Rows are points. The points of each table are mixes of a few directions, plus a little noise. Count the directions of each table, and those that both share. Where both have some left over, give the other angles between the two spaces (their principal angles), to ten degrees, smallest first.
(in the rows, 128 means zero)

First, 7 rows:
[[164 126 148]
 [188 124 161]
 [ 65 130  91]
 [155 126 144]
 [112 129 118]
 [ 94 130 108]
 [119 128 122]]
Second (6 x 3):
[[151 160  69]
 [ 90 101 169]
 [114 109 162]
 [135 125 137]
 [118 139 100]
 [158 132 132]]
Directions: first 1, second 2, shared 1

First, 10 rows:
[[124 123 119 120 113 137 132 132]
 [104  98 140  91  68 174 130 178]
 [134 138 142 141 153 112 122 120]
 [129 118  64 110  85 141 148 113]
 [128 131 143 133 140 124 122 131]
 [124 123 130 123 119 135 129 135]
 [143 148 129 153 170  97 124 100]
 [126 142 225 152 193 110  98 155]
 [117 113 132 111 101 150 130 150]
 [150 145  55 146 138  99 145  66]]
Second:
[[104 132 172 148 132 119 157  79]
 [127 108 123 123 119 115 133 121]
 [126  91 126 117  98 100 138 100]
 [161 190 125 135 119 199 125 159]
 [133  92  75 150 147 120 152 158]
 [131 106 144  72 142  97  96 140]
 [115 178 129 152 138 145  95 136]]
Directions: first 2, second 5, shared 0; angles 30, 60

First, 11 rows:
[[131 145 100 121 174 112  93 114 142 103 115 183]
 [114 107 145 119  98 146 141 123 143 152  96  99]
 [142  99 113 128 158 127 141 114 152  73 131 183]
 [114 140 138 134 103 137 108 157 132 161 104  97]
 [128 133 110 116 159 119 112 106 140 111 116 168]
 [133 171 135 129 118 110 135 129  65 166 183  79]
 [156 117 120 152 152 117 154 137 114  70 190 161]
 [113 179 127  97 126 109 106  96  84 194 128  87]
 [134  66 147 149  99 159 168 154 165  93 122 129]
 [117 156 136 147 101 134 103 172 118 163 121  90]
 [122  97 133 119 122 141 141 116 155 123 103 133]]
Second:
[[142 130 144 128  96 162  82 130  78  91 106 114]
 [152 110 123 138 161 123 142  81 138 104 116 102]
 [ 89 119 152  91 111  95 129 184  94 148  92 148]
 [146 171 107 146 150 111 125 140 132 136  99 127]
 [ 98 110 129 105 126 165  99  80 164 136 193 156]
 [158 115 101 165 123 120 119 128 121 113 110 108]
 [128 154 125 129 137 128 138 132 142 141 136 135]
 [152  86 149 148 108 131 192 136 113 105 136  86]
 [143 170 140 125 148 115 151 144 112 124  91 115]
 [135 136 117 133 151 110 133 119 136 130 111 125]
 [ 62 107 120  99  95 149  99 134 177 182 220 192]]
Directions: first 4, second 6, shared 1; angles 30, 70, 70

First (10 x 20):
[[150 118 125 128 120 109 115 143 128 117 156 130 125 124 130 132 113 106
  116 166]
 [ 95 143 132 129 141 156 148 105 128 144  85 125 132 134 126 122 150 161
  146  71]
 [137 124 127 128 125 120 123 134 128 124 139 129 127 126 128 130 122 119
  123 143]
 [ 58 160 136 129 154 188 171  80 129 162  38 122 137 141 123 116 175 198
  166   7]
 [132 126 128 128 126 124 125 131 128 126 133 128 128 127 128 129 125 124
  125 136]
 [130 127 128 128 128 126 127 129 128 127 130 128 128 128 128 128 127 126
  127 131]
 [135 125 127 128 125 122 124 133 128 124 137 129 127 127 129 129 123 121
  124 140]
 [132 126 128 128 127 125 126 130 128 126 132 128 128 127 128 128 126 125
  126 134]
 [174 107 123 127 111  89 100 160 127 105 187 132 123 120 131 136  98  83
  103 207]
 [138 124 127 128 125 120 122 135 128 124 140 129 127 126 128 129 122 119
  123 145]]
Second, 9 rows:
[[120 131 133 127 129 131 132 127 134 134 113 131 128 128 127 124 133 131
  135 115]
 [144 119 153 116 111  88 111 173 166 138 116 153 119 117 127 113 115  80
  137 160]
 [ 83 149 120 134 150 179 159  81 110 141  86 113 137 140 126 129 159 188
  144  48]
 [139 123 131 126 122 115 120 140 133 125 137 132 126 125 128 127 120 113
  125 147]
 [155 116 127 127 117 103 111 149 130 116 160 132 124 123 130 131 110  99
  115 175]
 [100 143 100 142 152 183 154  68  83 121 131  97 140 143 129 144 150 195
  122  74]
 [151 117 132 125 117 103 112 152 137 121 149 136 124 122 129 128 112  98
  120 168]
 [120 132 118 133 136 145 136 109 112 124 132 117 132 133 128 134 134 149
  124 113]
 [140 122 140 122 118 105 117 153 147 131 127 141 123 122 128 121 119 100
  130 151]]
Directions: first 1, second 2, shared 1
